Each row is a point. The points of each table are mixes of a few directions, plus a little noise. Count the directions of each table, and those that both share. Where both have some left over, give the other angles between the two spaces (their principal angles), to ten degrees, smallest first.

First (5 x 2):
[[ 24 -13]
 [-66  33]
 [ 31 -16]
 [  2  -1]
 [  8  -4]]
Second (6 x 2):
[[-36  18]
 [ -2   1]
 [ 61 -30]
 [ 19 -10]
 [  1   0]
 [-43  22]]
Directions: first 1, second 1, shared 1

First (6 x 4):
[[  8  -4   2  -5]
 [ 48 -26  13 -31]
 [-36  19 -10  23]
 [ 22 -12   6 -14]
 [ 30 -16   8 -19]
 [-72  39 -19  46]]
Second, 5 rows:
[[ 46 -43 -39 -69]
 [-14  13  12  22]
 [  2  -2  -3  -3]
 [ -7   7   6  10]
 [-28  25  23  41]]
Directions: first 1, second 1, shared 0; angles 40

First, 8 rows:
[[-14   9  -1 -16  20  14  20 -12]
 [-75   1  -2 -24  13  56  54  17]
 [ 17 -55 -10   5 -33 -34 -84   6]
 [ 55  -7   4  36 -31 -42 -43   9]
 [-29 -17  -9 -33  20  14  -7 -18]
 [ -5   8   2   2   1   6  14   4]
 [ 14  45   9   5  22   7  50 -10]
 [ 36  14   7  25 -12 -21  -3   5]]
Second:
[[ 51 -34  -4  23 -34 -51 -80   2]
 [ 16  -7  -5 -14  14 -15 -25 -25]
 [ -7   1   5  22 -24   7  12  30]
 [ 32 -19  -6  -4   0 -32 -51 -21]
 [-45  27   7  -1   8  45  71  22]
 [-34  23   3 -15  23  33  53  -2]
 [-13  10   0 -10  13  13  20  -6]]
Directions: first 3, second 2, shared 2

First:
[[-65 121 -60 -45  18 -76  16  40  -1]
 [  5 -12   4  -9   8  21 -12   4   2]
 [ 22 -17  18  31  -3   7   4 -23   3]
 [ -5 -22  -1  -1 -26 -12  19   8 -12]
 [ 22 -17  28   1  12  34  25  12   1]
 [ 15  14  14  20  13   5   9 -11   7]
 [ -8  12 -10  -3   2  -9 -11  -3   1]
 [  0   0   0  -9   7  10  -4   7   2]
 [ 10 -29   7   4  -2  19 -24 -14   2]
 [  5 -50   0   9 -27   3 -21 -18  -6]]
Second, 10 rows:
[[ 22 -24 -14  -1 -45 -46   2  -1 -22]
 [  3  26  11  -7  42  36  -6   6  16]
 [ -6 -22  -9   7 -35 -28   6  -6 -12]
 [ 46  27   6 -19  32  14 -14  15   3]
 [-20   9   7   4  20  24   1  -2  12]
 [ 41  -6  -8 -11 -20 -31  -6   7 -16]
 [ 35  19   4 -14  23   9 -11  11   2]
 [ 22 -22 -13  -2 -41 -44   1   0 -21]
 [-58  15  14  14  38  53   7  -8  27]
 [-84 -22   1  29 -15  14  20 -21  11]]
Directions: first 4, second 2, shared 1; angles 90

First, 10 rows:
[[-13 -25 -14 -17  -4  23 -14 -78 -23  16  58  37]
 [ -5   3 -13  -6   5  -4   1   1  -2  -8  -4  -2]
 [-32 -20 -59 -41  13  14 -16 -92 -36  -5  58  38]
 [ 20  17  36  26  -6 -13  12  68  25  -1 -45 -30]
 [-27 -17 -51 -34  11  12 -13 -77 -30  -5  48  33]
 [ -2  16 -13  -1  10 -17   7  37   8 -19 -33 -20]
 [ 37  -2  84  46 -28   9   7  44  27  33 -14 -11]
 [ 12  10  21  15  -4  -8   7  40  15   0 -27 -17]
 [  3   6   3   4   1  -5   3  18   6  -4 -14  -9]
 [  6  12   5   8   2 -11   7  37  11  -8 -28 -18]]
Second, 9 rows:
[[  20   -1    7   37    3   12    2   -2    5    2   47   -8]
 [  10  -14   13    6   -4   -8    1    1   19   15    8   11]
 [ -74   59  -64  -83   11   11   -9    2  -83  -61 -108  -32]
 [ -14   29  -24    2   10   21   -2   -2  -37  -29    1  -26]
 [  24  -29   28   17   -8  -13    3    1   39   30   24   21]
 [  27    7    3   59    9   25    2   -5   -3   -6   75  -20]
 [  11  -19   16    2   -6  -12    1    1   24   19    3   16]
 [   9  -25   21   -8   -9  -21    1    2   32   26   -9   25]
 [ -14   -6    0  -32   -6  -15   -1    3    4    5  -40   13]]
Directions: first 2, second 2, shared 0; angles 40, 80
